Every row gives one point. The window is the flat piece filled in between its corners: a triangle in 3 columns, a solid with four corners in 4, and so on. A path goes straight from each point to the next, and from the last back to the first. After which points does the path pass through the window?

Window (4 x 4):
[[-15  37  47  33]
 [ 95 -56  11 -60]
 [-42  68 -63  26]
 [ -6 -27 -10 -38]]
Path:
(1): [-37  91 -26 -12]
(2): [ 15   6  18 -51]
(3): [-21 -51 -29  20]
(4): [-16   8 -24  60]
(5): [-24  45 -70 -41]
(6): [  0  28  33 -69]
(7): [-17  24  34  72]
(8): [ 11 -21 -10  20]
(9): [-23  15  15 -45]
(10): [ 49  67  19 -44]
(11): [-15 -25 -66  18]
(12): [-53 -54 -47  32]
Through the window after points: 2, 6, 8, 10

Window (6 x 6):
[[  3 -28  17  61 -35   3]
 [-16 -79  52  35  46  21]
 [ -4   4 -51  -1 -19   2]
 [-43  21 -39   9 -18  23]
 [-29   2 -28 -29 -34  43]
 [ 16  19  33  10   2  69]]
Path:
(1): [  1 -18   7  14   5  57]
(2): [-10  -4  29   6  -5  31]
(3): [-12   3  39  -3  23  -4]
(4): [ -4 -43  19  33  11  54]
(5): [ 11 -43 -30  12 -35  54]
(6): [-13   5   6  41 -12 -24]
(7): [-10  37 -22  -1 -25 -18]
(8): [-10 -20 -42  -2 -18  33]
(9): [  2  -9 -48  19 -11  62]
(10): [-28   1  -8 -18   1  13]
(11): [-25   0  18 -20  -3  20]
(12): [ 25   3 -25  63 -35  63]
(13): [-13   1 -39   7 -21  95]
(14): [-18  17  -8 -10 -33   1]
(15): [-28 -26   7  18 -45 -25]
(16): [30 -1  5 55 -1 84]
Through the window after points: 1, 3, 5, 7, 11, 15

Window, 6 rows:
[[-52  17  14 -25  -7  29]
 [ 29 -19 -28  51  50 -22]
 [ 32  -1 -61  36  12   0]
 [  6  13  54  -9 -22   6]
 [ -5 -43 -78  52   5 -27]
 [ 36 -49 -38  39  26  12]]
Path:
(1): [-20 -74 -56  95  41  32]
(2): [ 40  46 -14 -34  15 -42]
(3): [ 22  -4  23 -24  20   1]
(4): [-38   5 -16  45 -14  33]
(5): [  7  -7 -13  91  47  18]
(6): [ 47 -38 -30   1   2 -19]
(7): [  7 -40 -34   3  33 -47]
(8): [  9  -4 -41  53  26  13]
(9): [-8 25 31 51 13 45]
(10): [ 12 -22 -28  -2  19  -7]
(11): [-13 -25 -33   6   4  -7]
(12): [  3   3 -34  80  18  25]
Through the window after points: 11

Window, 8 rows:
[[ 57  10  34   1  -7  26  14   8]
 [ 17 -18  53  -8 -29  16 -14 -29]
 [  6  14 -40 -21  -6  31 -15  21]
 [ 32  13  50 -17 -37 -33  12 -20]
 [-77 -17 -11  -2  66 -24  28  62]
 [ 19  14  29  43 -16  -8  18 -27]
 [  4 -43 -37  26  19 -21  -4  63]
 [  4  29 -28 -12  54  14 -55  37]]
Path:
(1): [ 57  14   0 -58 -10  29  38 -52]
(2): [ 16  -6   8  -1  -2 -16  12 -12]
(3): [-20  12  40  -5 -28  12  18  53]
(4): [ 18  20  48   1 -23 -23  18   8]
(5): [  4 -42 -24 -46  10 -25 -17 -35]
(6): [64 -4 -7 19 95 13 23  5]
(7): [-27  -9  33  -4 -49 -24 -15  15]
(8): [ 16  19  51   7 -42   6 -12   5]
(9): [ 28 -34   6 -24  18  -9  15 -21]
(10): [ 33  -1   6  -3   5   2 -14 -22]
(11): [  9  29  40  10 -21  16 -12  31]
(12): [ 14   6  33  65   0 -15 -55  60]
Through the window after points: 4, 8
